Each row of a before or after table is a point. The points were changed in one or more steps. Then noise was added and the rows were shuffled. The steps act on how far a point lies along the listed directions, d1 being the first. Name the steps. A step turns or swaps two directions, mirrors them in a line or flattens them onto one, adds a multiple of one to another, or multiplies one. Angles are multiples of 10 degrees, from the lower direction toward the higher: turns from -170 to 170, lines from 10 to 170 but not 90. Use the fewest steps. Two steps may share a direction if one is a turn and the other turns, adds or multiplies; they go together, in the order done. Otherwise the lowest direction goes first.

Directions:
(1): [ 25  49 -12]
(2): [ -3 -12 -55]
(3): [ 51 -25   3]
Before, 13 rows:
[[-25 -21 -17]
 [  5  31 -22]
 [ 12 -70  44]
 [ 42  25   0]
 [ 33  26  39]
 [ 26 -10  29]
 [  5  36  31]
 [-27  22 -28]
 [  4  -6  53]
 [-31  67  40]
 [ 10  -2 -27]
 [ 46  24   4]
 [-20  38 -34]]
After (13 x 3):
[[  8 -10  52]
 [ -5  42  31]
 [ 24  34  -4]
 [ 21  34  40]
 [ 31  33   2]
 [ 42 -85  47]
 [-13 -29 -16]
 [  7   1 -31]
 [-34  29 -29]
 [-14  39 -21]
 [-49  75  38]
 [-34  46 -33]
 [ 26 -10  31]]
Steps: add -0.5 times d1 to d3

Directions:
(1): [-18   2  46   9  13   4  46 -23 -66]
(2): [  9  -8   2 -88 -15  31  -3 -20  -9]
(3): [-12  -1 -51   8  33  18  37 -58  23]
(4): [ 22  24 -13  30 -40  20 -45 -48 -32]
Before (8 x 9):
[[-21   3  58 -36  16 -24  26  30 -30]
 [ 24  28 -25  55 -22  14 -54 -52 -26]
 [ 14  25 -45  81  10 -24  -4 -27 -11]
 [-10  11 -38 -71   5  23   3  18  63]
 [  3  14  -1   9   1  21   8  12 -45]
 [ -6 -37 -82 -75  42  29  23 -20  83]
 [ 11 -25 -17 -14  17 -16 -21   9  49]
 [  6  12   1  15 -24   0   6 -29  -6]]
After, 8 rows:
[[ 36  19 -68  11 -22  -6 -48 -21  28]
 [-48 -18 -26  75  83  -2  86 -39  -4]
 [ 11   5 -12 -22 -12  31  -9  17 -26]
 [-45  24  14  56  41  -8  67   5  -9]
 [ 31  25 -23  33 -39  14 -66 -39 -17]
 [ -2 -16   9  43  39 -27  10   4  18]
 [ 14  13  -6   3 -31   2  -4 -28  -1]
 [-12  -9  37 -74  15 -14  12  33  -1]]
Steps: swap d1 and d2; turn d3 and d4 by 10 degrees

Directions:
(1): [ 38 -22  76  35   2  37  43 -23 -11  11  35  11   0 -26]
(2): [-11 -37  18 -22 -42  59 -59  25   2  -6  11  36  32  27]
(3): [  8  24  -4  12   2   5  37  49  -6  54 -38  72 -14  25]
(4): [-33  -3  -4 -54  15  52  59   3 -22 -25   8 -22 -34  40]
(5): [-46 -21  50 -44   7 -49 -10 -31  30  11   6  43 -38  -3]
(6): [ 37 -23 -33 -39  44  12 -16 -58 -29  56   0  10  22  11]
Before, 14 rows:
[[ 36   2  45  81   1 -31  40 -28 -10 -46  22 -32   0 -61]
 [ -9  15  28  44   0 -71  10  -9   4 -30   8 -26 -38 -22]
 [ -6 -12  11  20 -26  -9  -5  46   5 -10   0  26 -25   5]
 [-20 -14 -31 -40  10   4  14 -24   3   2  23 -29 -15  29]
 [-56   8 -27 -52  51 -45  54 -66  -9 -18  20 -43 -37  20]
 [-40 -18  18 -75   4  35 -15 -27 -24  19  -4   8 -18  30]
 [-25 -10  15  15  19 -53   1 -21   7 -21   0 -46 -19 -16]
 [-12  46 -35   6   7  10  51  48   1 -45 -16 -49 -10   5]
 [-11 -31  47  25  -9 -40 -43 -11  19 -36  10 -32  11 -39]
 [  5 -22  56  25 -30  -8 -15  16   7  28  -8  82   2   0]
 [ 80   1 -61  29  10  35 -22  24 -22  63  -9  23  53  10]
 [  8 -17  65   3   2 -14   9 -66  -3  -1  54   7   0 -23]
 [-37 -26  -3 -74  18  34 -10 -25 -21   4   6  -1 -11  41]
 [  6  -1  46  28  -3 -51  -7 -18   0 -15  16  -9  31 -23]]
After, 14 rows:
[[ -20    9  -41  -16  -20   36   11   56  -24   -7  -33   23   -3   53]
 [  13  -21   -7  -18  -19   64  -58  -24  -37   -5   12  -45   41    2]
 [  22  -27   -6   11   -6    6  -17  -35    6    5   41  -35   21   -7]
 [ -28   44  -38   29   11 -120    8   16   17  -14  -50   18  -30  -20]
 [  14   14   -5   62   -7  -45  -20   50    7   11  -43   10   19  -21]
 [  19  -37   -2  -11   -6   53  -59  -33  -25  -11   29  -38   48    2]
 [  33    7  -29   51   25  -24   10  -65  -18  -18   37  -77   39  -34]
 [ -20   11   57    6   19  -44   48  -24   30  -42   24  -37  -35  -45]
 [   3   37  -75    6  -12  -38  -47   10   -6    6  -15   -2   34   15]
 [   1   35  -12   27    1  -56    7   33   -8   10  -30   16   28    7]
 [  10   48  -14   69    7  -67   35   25   -9  -12  -21  -24  -32  -12]
 [  15   13   -7   64   15  -48   10    9   -3    6  -21  -33    2  -23]
 [  -8   -4   -1   13  -14    2   22   42   -6  -24    3   -2  -34   11]
 [ -11  -47   28  -81   20   27    0  -16    4   62   14   85  -22   44]]
Steps: turn d1 and d5 by 170 degrees; add 0.5 times d6 to d2; turn d3 and d4 by 80 degrees

Directions:
(1): [-30  59  -2 -14  43  54 -10  -1  -1  20  25  56  58  -6 -30  -9  57  20
  24   7  30 -68 -21  25  -8  32  41 -37  13   8  27   8]
(2): [-25 -16  23  -3  34 -35  31   0   7 -14 -49 -54  -2  11   7  49 -27  59
  40   9 -16 -37 -35  40  48  71  30  33   8  30 -17  13]
(3): [ 51 -13  -5   2 -26  57  -1  37  29  24 -32   7 -28   6  21 -53  28  21
  41  22 -26 -18 -68   3 -56  15 -32  48 -22 -17 -27  47]
(4): [ 14  30  48   8  14 -28 -19  -1  10  17  21 -33  84  -7  51 -41 -39 -37
 -33 -46  -2  -1  -9  47  -7  42 -34 -16  -1 -45 -38  32]
(5): [-11 -77  25 -17 -16  -1  12   2  38   8  77 -34 -18  18  -7  45  49  15
 -60  27  27 -57  13  17 -32   3 -26  -4  37 -21 -15  19]
Before (10 x 32):
[[-11 -17 -47   9 -28  37  13   6 -15   3   0  50 -77 -10 -61  27  64  21
   22  61  15  -7  30 -59 -21 -47  12  -9  -3  32  58 -44]
 [ 23  28  18  -2 -29  -2 -30  -8  -9  10  37   6  45  -7  33 -54 -21 -56
  -57 -55  12  35  25  11 -20 -25 -42 -39   2 -62  -8  11]
 [  8 -26  17 -14   6 -34  13  -3  -4  -7   8 -26  -2  10  21 -10  -4 -21
  -30  14   5   1  26  -8  -3  -8 -22 -12  14  -5   0  -2]
 [  9  -2  29   5 -33 -26 -21   4  29  -1  86   4  37   4  22 -47   4 -71
  -78 -43  47  47  80   1 -36 -50 -57 -38   4 -58   2   8]
 [ 23 -48   3   7 -25  53  -8  -6  24  17  37  20 -46  15 -22   8  56  32
    5  44   5 -42 -11 -13 -45  11 -26  16  -4  12  -2  -2]
 [ 36  -4   5   8 -15  -2  -7  30  12   5 -23 -29 -31 -10  24 -22 -30  15
   17  -1 -32  41 -27  -8 -15  -1 -15  28 -19 -15 -25  15]
 [-31  21   2 -11  32  23  18  -6  13   2  18  26  12  13 -26  15  58  43
   18  19  33 -73 -22  13 -36  29   6  -6   5   7  14  16]
 [ 25  -3   1  -7  -4  61  20  28  13  18  14  15 -31  16 -12 -20  37  13
   11  23 -16 -22  -3 -14 -51 -20 -14  34  -7  -1   7  35]
 [-30 -45 -11 -23  14  55  28   0   6   4  32   0 -59  30 -43  72  65  79
   21  70  28 -61 -16  27 -13  22  28   3  30  23  34  22]
 [  2 -23  18   4 -10 -23  -8  -5   1  12  35 -15  10  -4  -3  36  11  -7
  -21 -10  17 -24   5  18  19  24 -13   3  29  -1   8  -4]]
After, 10 rows:
[[  -9   69   35   -4   65   38   -5    3   -7   27  -16  -11   78    4
    27  -19  -15   40   49   -4    5  -47  -66   89    5  102   18   -8
     1  -13   -3   62]
 [  51   44   28   30  -20   31  -29   23   11   50    9   11   55  -27
    43  -98   13  -44   -6  -13   -5   -3  -29   16  -75   21  -69  -12
   -29  -61  -17   36]
 [   6   43   39   16   26   18  -33  -30    0   21   55   28   75   -6
     2  -29    9  -17  -18  -24   18  -29    3   30  -14   48  -18  -38
    -3   -9   -3   -5]
 [   0   -2   -4   -3   -7   18   -3    0   -4   16    7   17   -2   -8
   -21   24   34   17   25    9    9  -34  -18    8   16   25   15   17
    17   19   25   -6]
 [  -1   -2  -46   -7  -48   64  -21   12   18   -3   90  101  -38    7
   -58  -34   99  -44  -43   18   67   31   88  -65  -65 -118  -16  -45
     1  -16   69  -24]
 [   3  -23    3  -21    9    7   15    5   -1   -1   12    7  -12   14
    -3   -4   39    0  -12   40   11  -28   14  -16  -15  -10   -6  -14
    20    7   16   -5]
 [ -22   81    0    5   52   -7    5  -12  -18   -9  -41   25   50   -2
    -1  -18   -6   22   52  -19    6  -18  -24   17    0   42   16   -9
   -25   17   16   10]
 [  -9  -25   27   -4    7  -45   -3   -1    9   -6   42  -51   -6   -5
     3   35  -29    5  -41   -6    1   20   24    5   14    0   -1  -15
    15  -17  -14   -9]
 [   1   -6  -48  -16  -51   36  -16  -16  -28   -9   52   64  -52   -1
   -40    0   44  -37  -47   -5   34   41   65  -63  -20 -104   -5  -42
    10  -14   51  -42]
 [   2   56   31   -3   30    7    2   -3  -11   14   45    2   63   -2
     7  -26  -18  -41  -33  -36    2    4   43    9  -16   -8   -9  -22
     0  -18    9   15]]
Steps: turn d1 and d5 by -70 degrees; multiply d2 by 1.6; turn d3 and d4 by 140 degrees
